Every row gives one point. A path goes straight from each point to the next, and from the last back to the first. The post is the endless flat space through its rows: a point in 2 columns, a line in 3, a plane in 4, and so on, so that a path can go around it. How many times does the path go around the post? Going back the other way cancels.

Post (2 x 3):
[[  6.1  -8.8 -25.3]
 [-14.9  -0.5  14.6]]
Path (19 x 3):
[[ 12.3   8.0 -25.7]
 [ 11.3  -6.4 -13.3]
 [  6.9 -21.7  18.9]
 [-18.3 -33.1  -5.2]
 [-21.7 -14.1 -34.2]
 [-13.0  10.1  -4.6]
 [  7.2  20.9  -2.1]
 [ 31.0 -13.9  -8.5]
 [  4.8 -20.1  24.5]
 [ -4.8 -30.8  -2.9]
 [-22.7  -9.4   5.2]
 [-33.0   8.0  -0.1]
 [ -1.3  19.4 -25.0]
 [ 15.2   7.3  -8.6]
 [ 18.4 -21.2  -6.1]
 [  2.3 -18.0   9.6]
 [-33.0 -10.8  21.9]
 [-16.7  -4.7 -28.0]
 [ -3.5  16.4 -41.0]]
Times around: 3

Post:
[[-19.5  22.2  36.7   2.0 -10.5 -21.1  10.2  30.8]
 [  5.5 -24.4 -18.2 -33.0  37.6  29.3  17.9  -9.1]
 [ -3.0  15.5  -8.0  -6.7 -34.6  -1.7  -6.6   5.7]
 [  7.9  -6.7 -15.9 -33.6  24.6  -4.4  17.8 -26.4]
 [ -3.9  17.6   2.4  40.0 -28.1   0.8  15.8   4.7]
 [ -4.1 -16.1  -0.4   3.0  21.8  22.5  -4.6 -34.6]
 [  2.5 -13.3 -23.7   9.1  26.4   4.0  -8.0  -8.6]]
Path (7 x 8):
[[ 22.9  21.5  -9.6  -7.0 -19.0   1.1  -3.6  -2.4]
 [ 14.5  -6.7   2.4   2.6  -7.4  -7.2  13.4  -1.0]
 [ -4.9 -11.0 -21.0  11.4 -29.7  -8.1  14.3 -21.4]
 [  1.4 -14.4   5.1   8.7 -17.1 -14.4   9.8 -19.4]
 [ 37.9  -1.5 -31.7 -13.1 -22.8  16.3   9.2  10.2]
 [ 20.3  35.5 -24.1   6.7  -6.2 -14.5   8.4  19.1]
 [  2.3  37.9  -2.7 -14.6   1.7   0.7  26.3   1.5]]
Times around: 0

Post, 13 rows:
[[ -5.1 -23.7  14.2 -13.7 -28.5   3.4  36.1  -4.8  -2.9   7.2  25.9  22.8
   24.5 -11.1]
 [ 11.4  -2.9  13.1  31.5   7.2   1.8 -24.2  38.4  22.1  14.7 -17.8  -6.0
    4.3 -13.7]
 [  2.8  23.3  -3.6   4.4  24.9 -16.4  -6.2  11.7 -64.9  25.6  -4.5  -2.2
    4.9  27.3]
 [-21.9 -10.3  26.3  -7.5 -10.8 -14.1  11.7 -29.9  -8.2 -30.1  17.6  27.5
   28.1  -2.0]
 [  8.7  29.4  13.4 -31.5  13.9  -2.7 -12.9  36.4 -30.6   9.3 -18.6 -19.8
  -16.4   6.7]
 [ -8.8   2.6  21.3   2.2 -16.0 -26.7  36.5 -31.7  -3.3  -3.5  26.7   9.0
  -13.0  -8.1]
 [ 11.9  -4.4  26.1   5.8  24.1  -2.2 -39.0  27.1  10.0  37.0  25.6 -14.1
   19.2 -24.6]
 [-12.7 -10.5  -2.5   3.1 -49.7   4.9  10.6 -36.1   2.7 -22.0  37.1  -3.7
    9.8 -12.4]
 [  0.6   2.3  11.1  15.3  19.0  -6.4  15.8  29.8 -15.1 -13.6  45.4   3.1
   21.0  12.5]
 [-15.9 -24.0  -5.4   0.8 -13.7 -26.2  11.3   0.5 -25.0 -26.6  46.7  38.8
    1.3 -19.8]
 [ 13.6  10.8 -15.0 -11.6  27.2 -40.8  15.1  22.6 -27.1  -7.6   5.1 -11.6
   27.4   0.2]
 [ 13.0  24.2 -15.0 -20.5  36.0  19.2  -5.3  -3.3  -9.7  21.1 -18.9  -5.6
  -23.4  18.2]
 [  8.6  24.7  -1.6 -23.2 -14.8  -4.9 -20.0   3.9  28.3  33.7  -7.1  -1.9
  -22.6  30.9]]
Path, 24 rows:
[[ 17.9  -3.7 -20.0 -18.6  -4.2 -17.4  13.5 -28.7 -12.7 -19.5  25.1  -7.0
  -11.8   8.9]
 [ 21.2   5.0   2.1  22.6  19.6   0.7   0.7  10.8 -20.8  -0.9  11.6  -8.2
   24.8   3.3]
 [ -6.8   2.4  15.6   6.3 -27.7 -21.8  -2.0   6.2  -5.3   2.1  11.0  33.0
   18.3  13.9]
 [ 13.4   6.5  19.0  -0.3  24.5 -13.7  14.4  -0.1  10.4  -1.5   0.8  12.7
   -6.5 -23.1]
 [ 34.5   1.4  27.2  31.7  22.1 -12.0  -6.9  25.5 -10.6   4.6   8.6 -11.5
    0.4 -25.4]
 [ 15.4 -15.0  16.5 -35.5  -3.2  -0.3   1.1  27.1 -36.2  12.1  40.0   6.2
    3.3  21.7]
 [ -6.9 -29.3  -3.5  13.5  17.1  -4.4   9.9  -9.1  -6.7  10.1  12.8 -14.8
    7.8 -20.2]
 [-12.9 -19.6  -0.9   4.9  15.2 -21.5   4.2  15.4   3.9 -14.3  -2.6 -31.0
   43.2 -14.2]
 [ -3.5  -5.0  29.8   6.6  -1.2  -6.0   4.6  -3.7  -6.9  18.3  20.7   7.9
   -8.7  14.0]
 [  7.5  -9.6  16.0  -2.7  -0.4  -2.4 -22.3   4.7 -14.0   4.8  -3.8  12.1
   19.5  -0.4]
 [ 29.6  17.3  25.4   9.4   9.5  19.9  -9.9  28.6 -10.2  17.2   3.5  -0.6
    1.5  -7.1]
 [  2.0  24.5   7.3 -26.2   9.1 -14.8 -23.7   3.9 -16.9   2.2   0.1   5.0
    8.5 -21.0]
 [-26.5   9.3  25.6 -25.3  -5.4  14.0  18.1  10.4   8.7  -2.0  22.8  12.8
   24.5  -1.5]
 [-16.5  12.8  13.8 -10.6  13.6 -11.4   4.8  -6.8  -3.7  10.9  -1.9 -13.8
   16.6  -1.9]
 [  0.3 -12.6  23.0 -19.7  -3.1   7.4  52.1   2.0  -8.1  37.1  11.9 -15.0
    8.2  11.1]
 [ 10.8 -20.8  24.3  19.2   2.4   0.1  11.1   0.3 -18.1   6.7  18.0  11.8
    6.5   5.3]
 [ 14.8   5.4  16.5  -2.4  -2.4 -30.8  -9.2   4.5  17.0   9.8   2.8   4.0
   15.3  -1.3]
 [ 11.6   5.9  -4.4 -17.9   0.2 -11.3   0.7  -9.0   3.1 -10.3 -23.1  36.4
   -3.6 -14.0]
 [ 17.6  17.7  25.2  21.0  35.4   4.8  28.8   9.1  -5.7 -11.7  24.6  10.8
  -30.8   1.1]
 [ 19.5  -8.6  27.2  20.9  21.0 -16.3  20.1  24.0 -24.3  19.8   0.7   4.3
   14.5   5.7]
 [ -2.9  -7.5   4.0 -10.0   3.9   8.5   4.6 -39.1 -31.5   9.7  28.7 -34.9
   21.2  12.1]
 [ -9.9   1.0   5.9   8.4   2.6  -2.9  -4.3 -15.5   7.6  -4.4  10.3  -5.2
    4.8   3.7]
 [-18.1  -9.9 -19.2  -8.3   6.3 -46.2  -0.1  13.9  11.9  26.6  20.8  22.5
   23.0  25.6]
 [  6.5   0.4 -12.6 -16.5   0.6 -24.0  30.4  14.1 -26.5  10.4   4.9  -1.1
    6.6  15.6]]
Times around: 1

Post:
[[ 23.3  17.1  -5.6 -31.6 -43.2   0.3 -26.1  17.6 -16.8  -4.2  28.4   6.2
  -25.1  -2.2  15.3 -35.7   4.0  24.1]
 [ -8.1  18.4  13.1   5.8  -3.2  -6.7  -0.8 -12.5  12.9  -2.4  -6.1 -24.0
   33.0 -10.6   8.0 -22.7  -5.0  -8.2]
 [ -2.4  14.4  15.3   3.7  -2.1   2.7 -16.2   7.2  -1.4  -9.3  -6.4 -13.5
  -30.9 -53.9  10.6 -26.4  -2.7  -2.7]
 [ 13.7  10.0  10.7  -7.5   0.1 -33.6  10.8 -17.3 -23.7  11.2  -0.6   1.5
   -4.2 -21.3   8.2 -20.1  21.6 -21.7]
 [  9.4   8.1   7.5 -10.2 -13.9   3.6 -38.4  17.5  14.2 -28.7  18.0   6.7
    5.5  14.2  15.2   0.7  29.2  -7.4]
 [  0.4   5.6  -1.8  23.5  -9.2  -8.3  11.8   9.1 -11.5  -2.3 -16.1 -15.7
    8.6  -3.8   5.2 -10.5  10.9  20.6]
 [ 21.0   9.1   4.8  -5.0 -27.8 -26.2   2.0  -1.6  18.4   0.4 -36.1   2.0
  -14.3 -21.0  14.5   5.3 -28.8  29.5]
 [  5.6  26.9  14.3 -19.6 -37.9 -37.1   7.7  -3.5  19.7   7.2   2.5  -7.0
  -27.8  -6.7  -5.6   2.5  12.7  20.8]
 [-16.4   0.1  16.1  -0.9 -10.3   3.5   0.3   4.9 -18.7  23.2  28.1 -15.8
   -1.0   8.1  24.2 -15.0  -3.8  -0.9]
 [ -7.8  20.8 -27.0   7.6   8.4  -0.4 -11.3  25.9 -18.5  -7.7 -16.4   1.3
  -11.8 -14.5 -12.1   3.9   7.7 -11.0]
 [  3.8  15.2  22.5  -0.1 -32.4  -7.5 -17.4  18.5  10.0  11.3 -21.4   3.5
   14.0 -11.8  -6.6 -15.0  19.4 -16.6]
 [ -4.6   6.9   5.9   5.5  -8.9 -16.9 -31.8 -18.5  -2.0   3.7  17.4  -4.9
   -2.5 -22.0   8.3 -22.8  19.6 -14.6]
 [  5.5 -29.5 -15.6  13.7  -5.5 -26.3  18.1 -11.2  19.7  -7.3 -15.2 -16.2
    6.3 -18.0   3.2  -2.3 -17.9  -4.7]
 [ -2.9  21.1   2.1   0.4 -19.3  -8.1  12.4   6.2   9.6   8.9  24.1  26.0
    9.0 -30.3   5.0 -20.7  -7.0   5.5]
 [-24.8   0.9  31.2  18.2  27.1 -10.3 -29.6   1.0  19.6  10.2   4.5 -19.7
  -17.5  12.0  15.0 -43.6  14.5 -19.7]
 [  0.3  29.0 -34.4  10.1   0.4  18.5   7.6 -21.9   4.6   5.7  -4.4  10.6
    9.1   0.4   3.7   7.8  43.0 -23.3]
 [-10.4 -14.9  -6.0  -0.8  46.3  12.3 -16.2  -2.6  -9.1   8.3   4.1   8.8
   -7.2  -7.9 -24.2 -10.0  23.9 -17.2]]
Path:
[[ 26.3  21.7  -5.0   7.6 -19.6  -4.6  21.2 -25.2  39.6 -22.7 -46.2 -10.5
   -7.4   8.0 -14.1   3.5   2.6  42.7]
 [-12.0  29.7  19.9  -0.8  13.7  -5.1 -12.4 -12.2  -5.0  -0.9  -7.5   6.6
   -8.9 -11.4   0.3 -26.8  13.0 -24.1]
 [-10.4  25.1 -14.2 -31.2 -24.5 -20.9 -26.9  13.2   1.1 -26.7  24.4   7.8
   21.4  11.9  21.6 -19.6   4.1 -10.8]
 [ -8.3  17.8  17.4   0.3   0.7 -26.5  -9.6  -1.8  18.6 -15.5   0.1 -25.9
    2.4 -32.8  17.5 -23.9 -11.8  -5.3]
 [ 17.2  11.8  19.3 -14.8   0.6  -6.9 -33.3   4.5   2.8  10.7   4.0   6.0
   -6.0 -15.1   6.7  -9.1  11.2  -9.2]
 [ -3.6  21.9  -2.7  13.8  -3.1  -8.1  -8.3   0.5  -6.9   8.7  -0.2  -2.3
    1.1   1.0  -6.0  -2.1  -7.8 -16.7]
 [ 23.1   5.4   9.3   0.1 -28.2 -20.5  -2.3 -20.6  13.6  -6.9 -18.8  -7.2
  -14.2   9.6  33.3 -20.2   7.9  -0.1]
 [-22.5  10.1   6.5 -20.3  -0.8  -5.5 -16.0   0.1  -4.6   9.1  35.7  16.0
  -20.2  31.3  24.0  -2.3  -6.3   6.4]
 [ -2.9   0.5  -8.1 -22.1 -12.4   4.5 -20.9  -2.9   1.1  -5.6  15.8  -7.0
  -15.3 -20.1   3.2 -12.9   2.9  -7.1]
 [ -7.2  47.9  13.9 -40.4   1.6 -14.0  -2.3 -50.0 -11.0   8.1   5.4  11.8
  -20.4 -29.2 -16.1 -14.6   7.2  16.0]
 [ -1.3  35.8 -12.2  -2.1 -14.5 -13.1  17.1 -19.3  38.1  -5.9  16.9  17.2
   -2.3  -7.0   9.2 -12.6   1.5  -2.6]
 [-13.7 -28.9  -9.7   6.2 -30.4  -8.3 -17.5 -15.3 -27.0   3.7  -8.5 -16.0
   -5.9 -34.3 -22.7   1.2  19.9 -16.6]
 [-13.0  -1.4  28.2   0.3   9.4 -14.3   2.8   4.1  -2.8  -1.5   7.7  -1.2
   17.5 -27.1  20.0  -9.3   0.4 -17.1]
 [-10.7   7.5 -15.6 -23.9  46.5  31.3 -10.3  12.2  -7.3   1.3  58.2  34.5
   13.0 -14.2  25.9  17.6  16.9 -14.7]
 [  1.6  -8.1   7.4  31.6  10.7 -23.6   4.3  15.4  12.3   2.3 -26.5  -4.0
  -12.5 -44.0 -24.7 -23.8  -5.5  14.1]
 [ -2.8  14.7  -2.8  20.3 -43.2  18.7 -10.1   4.0 -10.2   7.0   8.6  -8.7
   -7.4 -36.8  10.6 -22.1   0.0 -28.3]
 [-28.6  32.2   2.1  19.5  40.2   0.3   3.1 -19.6  14.8 -24.2  16.8  15.3
   -4.2 -11.8  17.1 -15.1  -8.8   1.3]
 [-24.5  14.9   4.4  -1.5  -9.1 -21.7  18.1  17.7   4.7 -26.0  12.8  -7.2
    2.0 -34.5 -29.5 -10.5  39.1  -8.6]
 [-11.1   3.5 -11.5  15.4  -4.5  11.9 -15.3   7.1  16.5  -1.6 -13.0 -31.4
   -1.6 -33.8  25.7 -45.3  -2.8  -6.9]
 [ 32.9  -7.4  12.6  -8.1 -25.6 -22.4  -1.4   1.8  21.4  20.2   7.3   5.0
  -14.0  -8.7  22.6  -5.5   8.5  17.4]
 [  0.1   0.7  20.1  29.9  -6.0 -15.2 -39.6 -22.7   1.9  34.1  36.9  15.2
   -8.8 -14.6  14.0 -21.6  29.6 -26.8]
 [ 19.4  21.4 -15.0 -10.8   0.0 -15.7  -3.8 -41.2 -10.6  -4.3  13.9  15.2
  -16.0 -17.3 -32.0 -21.6  38.4  24.7]
 [-14.6   7.3   0.2  27.7 -10.3 -21.9   2.0  28.7  -4.4 -28.3 -12.2  17.2
    0.7 -31.5   9.7 -31.1  -6.9   3.1]
 [  0.3  13.6  -8.0 -10.6  -7.5 -42.0 -20.5  -8.1  15.8 -20.3   7.3  -7.1
  -17.5  -9.9  47.8  -2.8  23.7 -10.2]
 [ -7.8 -12.2   1.9   0.9 -31.1 -34.7 -20.3  16.2   0.1  19.8   2.2  14.8
  -15.9  -4.2  19.0 -22.3  22.4  -2.5]
 [-19.4   6.5   8.6  -0.4  21.5  26.2 -22.9   6.1  -4.2   4.3  -7.8  23.5
   24.4 -19.9  -4.2 -17.4  20.5 -27.4]
 [ -9.9   0.2  18.4   6.0  17.8  11.6 -40.9 -14.7   0.2 -10.2  21.8  -6.9
    3.4 -17.2  13.2   4.8  28.7  15.3]
 [ -7.9  22.9 -15.6 -14.7 -30.9  -9.4 -27.4 -14.7   3.6  -1.6 -16.4 -30.9
   30.0  15.4  32.2   4.6  41.6 -41.2]
 [  3.8  -6.1  41.3  -7.7  11.4 -28.0  -8.2  10.3  14.8 -31.9 -14.1 -14.9
  -26.0 -38.5 -20.3 -27.9  11.3  10.0]]
Times around: 3
